Each row is a point. Each table stands for the endless flat space through its points: a line for two points, a plane for three, and so on. The two share one point or none. Which?

First, 3 rows:
[[ 0.30 -0.20  0.50 -0.51]
 [-0.19 -0.08  0.09 -0.18]
 [ 0.12 -0.28  0.33 -0.16]]
Second:
[[-0.04 -0.41  0.57 -0.20]
 [ 0.00 -0.05  0.29 -0.16]]
They share: no point

First (3 x 8):
[[ 0.16 -0.42  0.09  0.22  0.03 -0.37  0.25  0.33]
 [ 0.34 -0.45 -0.01  0.04  0.05 -0.38 -0.03  0.34]
 [ 0.07 -0.33  0.30  0.04  0.06 -0.16  0.10  0.12]]
Second (2 x 8):
[[ 0.14 -0.58  0.00  0.09  0.11 -0.23 -0.12  0.35]
 [ 0.15 -0.48  0.08  0.09  0.09 -0.22 -0.07  0.27]]
They share: no point

First (3 x 11):
[[ 0.00  0.06 -0.35  0.28 -0.16  0.11 -0.09  0.10 -0.28  0.05  0.23]
 [-0.28  0.26 -0.11  0.56 -0.32  0.51 -0.29  0.26 -0.04 -0.19  0.31]
 [ 0.04  0.14 -0.41  0.60 -0.20  0.45 -0.19 -0.02 -0.32  0.05  0.29]]
Second, 3 rows:
[[-0.30  0.11 -0.30  0.31 -0.31 -0.02 -0.10  0.03 -0.24 -0.17  0.25]
 [-0.06  0.27  0.10  0.03 -0.31  0.30 -0.14  0.39  0.12 -0.01  0.37]
 [-0.14  0.30  0.10  0.01 -0.40  0.22 -0.11  0.27  0.11 -0.07  0.41]]
They share: [-0.16  0.12 -0.20  0.26 -0.22  0.14 -0.14  0.24 -0.14 -0.07  0.24]

First, 2 rows:
[[-0.14 -0.07 -0.10  0.08  0.46  0.24 -0.09 -0.05  0.10 -0.29 -0.38  0.38
  -0.03  0.15]
 [-0.05 -0.37 -0.07  0.35  0.19  0.24 -0.15  0.10 -0.08 -0.44 -0.14  0.35
  -0.27 -0.12]]
Second, 3 rows:
[[-0.23 -0.07 -0.03  0.07  0.18  0.38 -0.12  0.00 -0.14 -0.43 -0.39  0.39
  -0.33  0.10]
 [-0.11 -0.31  0.03  0.25  0.21  0.08 -0.09 -0.18 -0.02 -0.40 -0.30  0.39
  -0.09  0.04]
 [-0.19  0.06 -0.19  0.01  0.43  0.52 -0.14  0.21 -0.01 -0.33 -0.36  0.36
  -0.28  0.11]]
They share: [-0.11 -0.17 -0.09  0.17  0.37  0.24 -0.11  0.00  0.04 -0.34 -0.30  0.37
 -0.11  0.06]

First (3 x 20):
[[ 0.05 -0.41  0.02  0.05  0.23 -0.04 -0.17  0.20 -0.22 -0.55  0.06  0.17
   0.41 -0.45  0.43  0.12  0.11 -0.17 -0.42 -0.17]
 [ 0.07 -0.25  0.22 -0.05  0.31 -0.02 -0.01  0.02 -0.06 -0.37 -0.08  0.25
   0.31 -0.33  0.31  0.20  0.03 -0.21 -0.32 -0.21]
 [ 0.19 -0.47 -0.14  0.09  0.25 -0.08 -0.21  0.20 -0.20 -0.51  0.12 -0.03
   0.49 -0.29  0.39  0.20  0.19 -0.37 -0.36 -0.01]]
Second (2 x 20):
[[ 0.14 -0.09  0.43 -0.01  0.40 -0.05  0.19 -0.03  0.15 -0.33 -0.12  0.17
   0.14 -0.12  0.37  0.18 -0.06 -0.31 -0.22 -0.26]
 [ 0.16 -0.07  0.51  0.04  0.49 -0.12  0.24  0.00  0.24 -0.40 -0.14  0.08
   0.10 -0.04  0.45  0.15 -0.16 -0.39 -0.14 -0.30]]
They share: no point

First, 3 rows:
[[ 0.02  0.06  0.00 -0.46 -0.65  0.12  0.24  0.19  0.17 -0.28  0.14 -0.37
  -0.15  0.49 -0.07  0.17 -0.42 -0.18  0.05  0.39 -0.49  0.45 -0.35  0.13]
 [-0.28 -0.09  0.35 -0.41 -0.20  0.42  0.34 -0.21  0.52 -0.53  0.39 -0.47
  -0.40  0.19  0.28  0.42 -0.17 -0.68  0.10  0.14 -0.09  0.25 -0.35 -0.07]
 [-0.01  0.03 -0.03 -0.43 -0.60  0.16  0.16  0.11  0.09 -0.21  0.08 -0.31
  -0.06  0.44 -0.06  0.09 -0.43 -0.12 -0.01  0.40 -0.50  0.40 -0.31  0.18]]
Second, 5 rows:
[[ 0.10 -0.10  0.23 -0.37 -0.26  0.36  0.07 -0.05 -0.24 -0.61  0.07 -0.26
  -0.04  0.08 -0.02 -0.20 -0.34 -0.35 -0.11  0.18 -0.35  0.17 -0.43  0.31]
 [ 0.00  0.05 -0.03 -0.07 -0.20  0.30  0.54  0.17 -0.23 -0.43 -0.06 -0.36
   0.19  0.16  0.21 -0.33  0.00 -0.30 -0.19  0.09 -0.49  0.36  0.05 -0.25]
 [-0.25  0.00  0.19 -0.08 -0.48  0.61 -0.06 -0.13 -0.01 -0.21  0.11 -0.04
  -0.12  0.24  0.38 -0.13 -0.52 -0.58 -0.31  0.47 -0.24  0.00 -0.54  0.20]
 [-0.25  0.21 -0.32 -0.50 -0.24 -0.23  0.60  0.11  0.11 -0.27  0.38 -0.40
   0.06  0.48 -0.19 -0.04 -0.37 -0.13  0.17  0.14 -0.30  0.63 -0.03  0.14]
 [-0.25  0.09  0.06 -0.14 -0.46  0.43  0.08 -0.07 -0.02 -0.24  0.25 -0.07
  -0.08  0.29  0.26 -0.17 -0.53 -0.52 -0.25  0.44 -0.18  0.14 -0.47  0.21]]
They share: no point

First:
[[-0.21 -0.19 -0.04  0.15  0.21 -0.40  0.33 -0.39  0.19 -0.22 -0.47 -0.23
   0.25 -0.12 -0.10 -0.19  0.27  0.40  0.15  0.33 -0.03 -0.15  0.19 -0.07]
 [-0.11 -0.21  0.12  0.01  0.33 -0.50  0.43 -0.59  0.17 -0.34 -0.67 -0.37
   0.39 -0.08 -0.22 -0.05  0.31  0.56  0.33  0.49  0.09 -0.23  0.11  0.07]]
Second, 3 rows:
[[-0.31 -0.07  0.10  0.59  0.35 -0.69  0.21 -0.56 -0.05 -0.03 -0.45 -0.13
   0.39 -0.04  0.23  0.17  0.69  0.39  0.43  0.07  0.02 -0.23  0.38 -0.17]
 [-0.01  0.05 -0.29  0.25  0.05 -0.48 -0.12 -0.45  0.33  0.08 -0.34 -0.42
   0.19 -0.06  0.25 -0.14  0.51  0.35  0.32  0.42 -0.07 -0.12  0.38 -0.16]
 [-0.13 -0.18 -0.29 -0.03 -0.09 -0.20  0.09 -0.13  0.36 -0.12 -0.41 -0.33
   0.14 -0.13 -0.07 -0.38  0.14  0.21  0.00  0.41 -0.06 -0.06  0.12 -0.06]]
They share: no point

First:
[[-0.20 -0.13  0.63  0.04 -0.05 -0.31  0.24 -0.24  0.57  0.18 -0.31  0.15
   0.17  0.58  0.00 -0.07 -0.40  0.10 -0.44  0.18  0.33  0.11  0.29  0.01]
 [-0.24  0.23  0.67  0.04 -0.45 -0.47  0.16 -0.12  0.41 -0.02  0.01  0.47
   0.45  0.26 -0.04  0.29 -0.56  0.22 -0.12 -0.06  0.17  0.15  0.41 -0.19]
 [-0.09  0.20  0.40 -0.05 -0.66 -0.23  0.28 -0.06  0.17 -0.08 -0.08  0.32
   0.42  0.08 -0.07  0.50 -0.29  0.10  0.12  0.03  0.14  0.39  0.41 -0.04]]
Second (5 x 24):
[[-0.05 -0.02  0.17 -0.15 -0.10  0.09  0.79 -0.20  0.29  0.38 -0.35  0.08
   0.47  0.33  0.11  0.50 -0.15  0.31 -0.18  0.00  0.30  0.76  0.35  0.56]
 [ 0.04 -0.03  0.21 -0.23 -0.08  0.05  0.66 -0.31  0.36  0.29 -0.25  0.10
   0.39  0.34  0.01  0.32 -0.23  0.18  0.04  0.11  0.25  0.45  0.22  0.27]
 [-0.32 -0.06  0.26 -0.12 -0.46 -0.19  0.35 -0.03  0.30 -0.03 -0.47  0.02
   0.14  0.37  0.02  0.36 -0.01  0.01 -0.28  0.25  0.23  0.65  0.35  0.45]
 [-0.57 -0.30  0.38 -0.29 -0.51 -0.34  0.59 -0.05 -0.01 -0.29 -0.56  0.22
   0.35  0.06 -0.16  0.60 -0.21  0.13 -0.46 -0.14 -0.06  0.87  0.42  0.79]
 [ 0.15 -0.02  0.41  0.33 -0.42  0.33  0.27  0.16  0.33  0.38 -0.11  0.20
  -0.01  0.45 -0.01  0.10 -0.15  0.03 -0.14  0.28  0.50  0.16  0.43 -0.12]]
They share: no point
